Each row is a point. Each copy is the shape, with its points in the same order, turned, moved and blurred by noise. Say if it was mirrored as well.
(in the rows, 128 means zero)

Shape:
[[110 132]
 [157 172]
 [175 186]
 [116 106]
 [110  96]
 [ 97 126]]
Copy 1:
[[106 144]
 [155 159]
 [186 166]
 [100 102]
 [ 93 101]
 [ 88 134]]
Copy 1 is: only turned
Copy 2:
[[ 93 121]
 [156 154]
 [169 169]
 [101 100]
 [ 96  84]
 [ 81 115]]
Copy 2 is: only turned

Shape, 10 rows:
[[132 164 126 130]
 [109 172 120 145]
 [ 92 144 126  68]
 [142 145 169 136]
 [139 122 143 117]
 [129 152 122 104]
 [131 146 212  67]
 [159 129  95 189]
 [ 91  98 105 173]
 [ 90 115 144  66]]
Copy 1:
[[143 162 119 125]
 [120 169 120 136]
 [103 150  99  68]
 [143 137 156 122]
 [144 118 133 105]
 [145 143 103  99]
 [160 155 171  42]
 [145 120 108 196]
 [ 80 102 121 164]
 [101 117 118  54]]
Copy 1 is: only turned
Copy 2, 10 rows:
[[137 119 108 111]
 [118 108  96 127]
 [ 81 147 136  79]
 [152  83 141  97]
 [141 118 156 106]
 [125 135 124 101]
 [123  88 164  25]
 [176 118 122 180]
 [107 111 155 185]
 [ 81 138 170  77]]
Copy 2 is: mirrored
Copy 3, 10 rows:
[[125 154 130 139]
 [140 148 112 155]
 [143 149 102  69]
 [140 133 173 131]
 [119 122 151 110]
 [115 152 127 109]
 [169 159 189  58]
 [ 83 106 136 186]
 [132  70  98 153]
 [146 123 118  55]]
Copy 3 is: mirrored

Shape, 11 rows:
[[156 126 158 161 124  79 122  75]
 [150  82 176 138 122 112  93 123]
 [109 124 173 129 122 173  82  96]
 [114 123 165 144 142 148 101 151]
 [ 88 138 107  40 196 101 112 150]
 [ 78 147  87  85 157 112  79 156]
 [ 90 134  93 121 177 138 111 141]
 [153 122 156 170 145 102 171  78]
 [181 130  99 142 151 138 147  92]
 [137  79 127 158 137 115 147  72]
 [133 109 169 145  76 140 137 113]]
Copy 1 (11 x 8):
[[123 191  99  76 161 123 145 109]
 [109 157 126  79 167 151  92 147]
 [120 153 159 128 130 156  78  95]
 [131 146 152 139 149 145 101 154]
 [159  54 155 123 163  46 107 129]
 [165  90 118 152 138  60  78 140]
 [145  96 117 170 159 100 115 127]
 [112 166 108  96 168 146 187 103]
 [160 119  81 110 160 161 160  95]
 [ 85 140  83 102 165 144 147  97]
 [101 159 126  92 102 169 127 133]]
Copy 1 is: mirrored
Copy 2:
[[138 126 153 122 119  75  99  89]
 [120 108 181 109 122 112  86 140]
 [122 127 175 125 161 177  79 112]
 [130 133 172 141 139 155 106 160]
 [ 93 159  96  85 201 137 163 184]
 [110 168  79 102 168 150 101 192]
 [123 136  94 143 167 154 131 173]
 [146 118 158 150 123  85 145  74]
 [194  97 110 123 138 124 134 105]
 [127  73 130 140 125 108 124  96]
 [126 113 180 119  85 156 103  98]]
Copy 2 is: only turned
Copy 3 (11 x 8):
[[107 111  75 184  93 135 143 103]
 [ 79  67  92 146 100 169 114 131]
 [ 90 107 135 113  85 190 103  83]
 [ 80 113 133 130 119 179  94 142]
 [ 78 148  78  36 175 137 134 124]
 [ 81 143 100  49 144 118  84 122]
 [101 146 125  93 171 132  86 110]
 [119 132 108 197 126 145 161 109]
 [172 117  88 161 143 144 121 106]
 [110  83 116 175 138 127 154  87]
 [112  89 144 152  71 153 142 136]]
Copy 3 is: mirrored
Copy 4, 11 rows:
[[156 133 171 162 120  91 111  67]
 [155  88 179 121 138 121  77 101]
 [115 135 154 116 126 176  76  75]
 [115 123 162 132 151 150  81 130]
 [106 137  71  70 203  78  74 128]
 [110 135  60 111 170 103  59 141]
 [111 132  83 132 183 132 105 141]
 [148 139 182 155 148  99 162  80]
 [193 159 131 145 173 129 141 105]
 [152  94 146 148 142 119 159  75]
 [141 123 178 117  85 144 122 115]]
Copy 4 is: only turned

Shape (15 x 11):
[[123 175 249 140 114 112  73 149 113 148 149]
 [115 136 113  33 127 111 114 133 127 105 129]
 [119 156  95 150 143 107 151 121 115 157 127]
 [131 116 140 159 111 107 160 141 241 153 119]
 [113 117 119 158  81 188 165  96 172 149 138]
 [ 81 128 120 108  98 135 156 162 121 141  94]
 [ 63 133 125 100 130 117 164  88 117 150 135]
 [152 160 112 141 128 119 138  82 135 150 154]
 [143 125 116 132 157 132  67 131 119 127 159]
 [101 147  94 159 134 119 158 150 150 113 154]
 [140  96 118 157  81 187 149 122 129 137 151]
 [137  99 120 158 145 108 145 151 157 121 128]
 [ 98  97 201 121  62 111 162 158 141 146 149]
 [131 141  92 151 154 156 158 134 157  67  63]
 [ 95 101  97 169  64 107 109 159 119  82  80]]
Copy 1 (15 x 11):
[[110 131 222 154 110 107  93 153 101 114 202]
 [152 112 160  51 172  76 121 120 144 106  94]
 [113 151 116 136 148 120 120 124 113 162  84]
 [110 150 135 152 117 102 144  56 223 176 139]
 [ 93 130 153  86 101 174 158  71 162 193 120]
 [105 143 170  97 128 123 131 149 176 141  73]
 [ 76 133 175  94 164 102 129 100 116 162  66]
 [132 142 119 120 131 127 125  81  93 172 120]
 [133  81 116 114 165 135 108 133 115 131 149]
 [ 83 156  98 118 150 129 158 117 154 139 114]
 [107  99 135  91  86 170 169 114 147 183 123]
 [116 110 111 151 135 113 161 116 171 145 117]
 [ 78 122 203 110  78  71 160 138 168 154 137]
 [143 140 120 142 151 185 164  91 179  94  65]
 [ 83 107 114 112  73 145 113 142 185  86  71]]
Copy 1 is: only turned
Copy 2, 15 rows:
[[142 160 194 169 107  99  59  90 157  63  86]
 [148  90  83  68 134 127 113 114 116  83 132]
 [137 150  99 136 126 110 156 131 172 151 134]
 [122  92 203 113  94 112 198 118 196 117 174]
 [101 114 158 134  95 204 162 128 178 150 156]
 [ 84  96 114 110 117 127 138 161 151 120 104]
 [111  97  84 134 161 150 136 105 184 125 117]
 [171 156 114 135 110 150 150  99 172 140 146]
 [159 151 135 130 130 113  93 112 105 139 171]
 [105 141 108 147 117 116 166 143 162 113 182]
 [126 120 156 153  95 199 138 161 137 148 152]
 [135 118 157 142 130 103 177 141 131 126 165]
 [122  61 175 169 108 140 122 151 174  71 106]
 [ 81 160 126  95 118 132 217 123  93 127 146]
 [ 76  85 115 161  58  99 157 139  84 141 131]]
Copy 2 is: mirrored
Copy 3:
[[ 98 205 210 116 139  75 113 124 102  81 140]
 [124  71 126  94 150 115  61  97 146 136 144]
 [134 154  79 165 146 117 118 122 148 145 117]
 [162 140 138 133 109  43 134 182 214 162  92]
 [131 142 130 147  52 115 147 148 176 195 136]
 [112 119 117 102 134 137 113 161 129 170  99]
 [ 82 116  99 130 147 100 136 105 139 183 140]
 [150 155  99 167 108  94 117  93 159 137 145]
 [127 129 159 192 133 127  70 106 157 107 137]
 [115 128  83 162 123 111 111 174 175 126 133]
 [146 126 143 170  57 134 128 157 135 172 143]
 [152 111 131 174 137  98 128 168 167 126 105]
 [112 125 169 108 110  55 135 184  93 162 132]
 [149  97  98 126 114 172 153 143 209 103  88]
 [100  93 117 145  77 133 101 167 123 112  39]]
Copy 3 is: only turned
